Each row is a point. Each copy is the shape, with its points in the same order, stretched, turned, moved and blurred by noise. Say if it was mirrored as well.
(in the rows, 100 means zero)

Shape:
[[56,131],
[93,106],
[76,158],
[54,134],
[110,78],
[126,76]]
Copy 1:
[[27,75],
[72,91],
[5,92],
[26,70],
[127,98],
[134,102]]
Copy 1 is: only turned
Copy 2:
[[82,39],
[92,77],
[44,60],
[79,37],
[115,100],
[107,118]]
Copy 2 is: only turned
Copy 3:
[[66,50],
[79,90],
[30,55],
[65,43],
[106,116],
[97,129]]
Copy 3 is: only turned

Shape:
[[102,117,114],
[76,65,89],
[181,62,83],
[25,94,64],
[67,65,119],
[105,177,52]]
Copy 1:
[[113,105,66],
[92,122,148],
[52,168,39],
[145,150,193],
[89,76,142],
[180,195,47]]
Copy 1 is: only turned
Copy 2:
[[101,94,134],
[123,66,96],
[147,119,157],
[86,70,56],
[114,47,105],
[52,154,126]]
Copy 2 is: only turned
Copy 3:
[[127,75,115],
[90,96,110],
[139,113,183],
[87,106,69],
[78,74,104],
[181,113,100]]
Copy 3 is: mirrored
Copy 4:
[[124,122,119],
[103,126,68],
[174,45,58],
[45,119,107],
[119,158,65],
[70,30,182]]
Copy 4 is: mirrored

Shape:
[[56,106,48,79],
[161,106,123,110],
[69,80,25,154],
[112,84,114,144],
[58,139,115,101],
[161,101,31,92],
[53,54,103,76]]
Copy 1:
[[78,128,26,85],
[120,103,152,130],
[97,86,12,163],
[103,63,109,143],
[67,83,101,91],
[114,179,58,152],
[120,94,56,39]]
Copy 1 is: only turned
Copy 2:
[[110,110,73,58],
[71,100,169,140],
[65,174,44,109],
[94,135,113,157],
[161,124,104,104],
[20,116,139,71],
[132,75,68,124]]
Copy 2 is: mirrored
Copy 3:
[[80,119,37,143],
[76,93,156,107],
[91,51,19,147],
[69,57,96,89],
[90,114,80,65],
[89,107,114,195],
[29,89,32,116]]
Copy 3 is: mirrored

Shape:
[[100,82,137,61,91,113],
[59,110,139,67,58,101],
[97,14,94,98,95,44],
[111,110,126,122,141,65],
[56,86,145,77,80,93],
[44,86,108,82,78,137],
[124,30,80,106,138,45],
[46,103,99,71,116,86],
[122,65,67,112,98,50],
[118,38,100,143,119,53]]
Copy 1:
[[111,147,65,73,123,71],
[127,136,111,85,129,45],
[151,74,37,38,121,103],
[122,130,97,68,92,136],
[143,131,90,83,128,65],
[116,111,68,126,135,53],
[124,83,35,40,115,144],
[113,120,92,99,151,101],
[114,73,74,45,107,119],
[144,77,45,52,86,123]]
Copy 1 is: mirrored
Copy 2:
[[54,86,137,136,87,84],
[52,131,90,148,62,44],
[116,54,91,181,129,134],
[97,119,132,121,158,114],
[71,127,115,166,72,66],
[68,127,119,123,5,70],
[122,51,114,163,164,174],
[69,142,108,151,72,126],
[117,66,66,125,143,137],
[139,62,110,147,153,126]]
Copy 2 is: only turned
Copy 3:
[[103,119,109,101,109,35],
[89,151,148,113,68,51],
[131,93,183,137,151,113],
[102,45,114,140,76,77],
[110,125,157,107,77,44],
[112,139,138,72,66,63],
[145,59,145,144,144,127],
[147,120,150,133,49,97],
[109,88,133,146,133,139],
[98,46,154,123,137,112]]
Copy 3 is: only turned

Shape:
[[141,86,94,122,121,73,73,60],
[72,107,76,101,105,112,58,57],
[135,127,148,127,122,105,84,138],
[94,76,136,121,113,141,64,59],
[66,122,78,141,51,108,81,113],
[111,117,100,66,113,106,112,57],
[87,100,102,95,56,73,56,77],
[127,61,104,78,66,67,124,124],
[82,57,125,121,123,125,126,129],
[67,94,130,74,73,67,100,58],
[138,91,130,141,110,105,114,116],
[69,117,127,113,95,111,130,116],
[106,51,101,122,61,105,125,123]]
Copy 1:
[[103,19,85,100,136,65,111,131],
[157,82,49,92,146,82,109,63],
[95,111,154,104,85,50,127,184],
[138,86,61,145,138,74,113,156],
[149,135,106,33,112,104,81,117],
[93,103,70,121,135,63,105,56],
[116,75,60,88,78,74,87,91],
[66,86,128,101,75,117,72,118],
[124,127,126,106,108,145,119,157],
[86,90,30,98,67,91,104,69],
[89,94,143,93,115,85,107,195],
[102,155,105,68,91,108,116,121],
[104,111,133,87,106,141,69,158]]
Copy 1 is: mirrored
Copy 2:
[[100,92,70,68,57,78,102,100],
[121,48,90,93,101,87,67,147],
[72,80,70,87,101,166,125,62],
[120,64,54,71,108,121,125,155],
[142,18,142,98,126,109,96,105],
[92,117,71,91,131,85,72,106],
[162,74,108,89,90,113,68,112],
[134,142,101,137,94,95,128,58],
[88,91,104,126,110,122,166,120],
[146,119,128,77,114,120,71,136],
[85,88,82,82,100,122,154,71],
[95,79,132,96,144,136,114,108],
[141,93,110,124,110,90,161,86]]
Copy 2 is: mirrored
Copy 3:
[[48,98,99,17,82,113,118,74],
[121,69,89,92,115,115,112,76],
[34,155,137,94,104,136,68,91],
[113,93,130,69,64,127,97,68],
[117,123,80,147,118,88,159,55],
[96,71,131,65,129,97,85,127],
[73,58,106,85,112,80,112,42],
[35,66,121,80,64,45,114,80],
[115,96,101,115,45,75,90,100],
[109,33,131,78,112,51,78,77],
[57,147,117,74,70,106,107,89],
[117,111,125,135,117,74,85,107],
[85,92,98,101,37,65,152,68]]
Copy 3 is: only turned
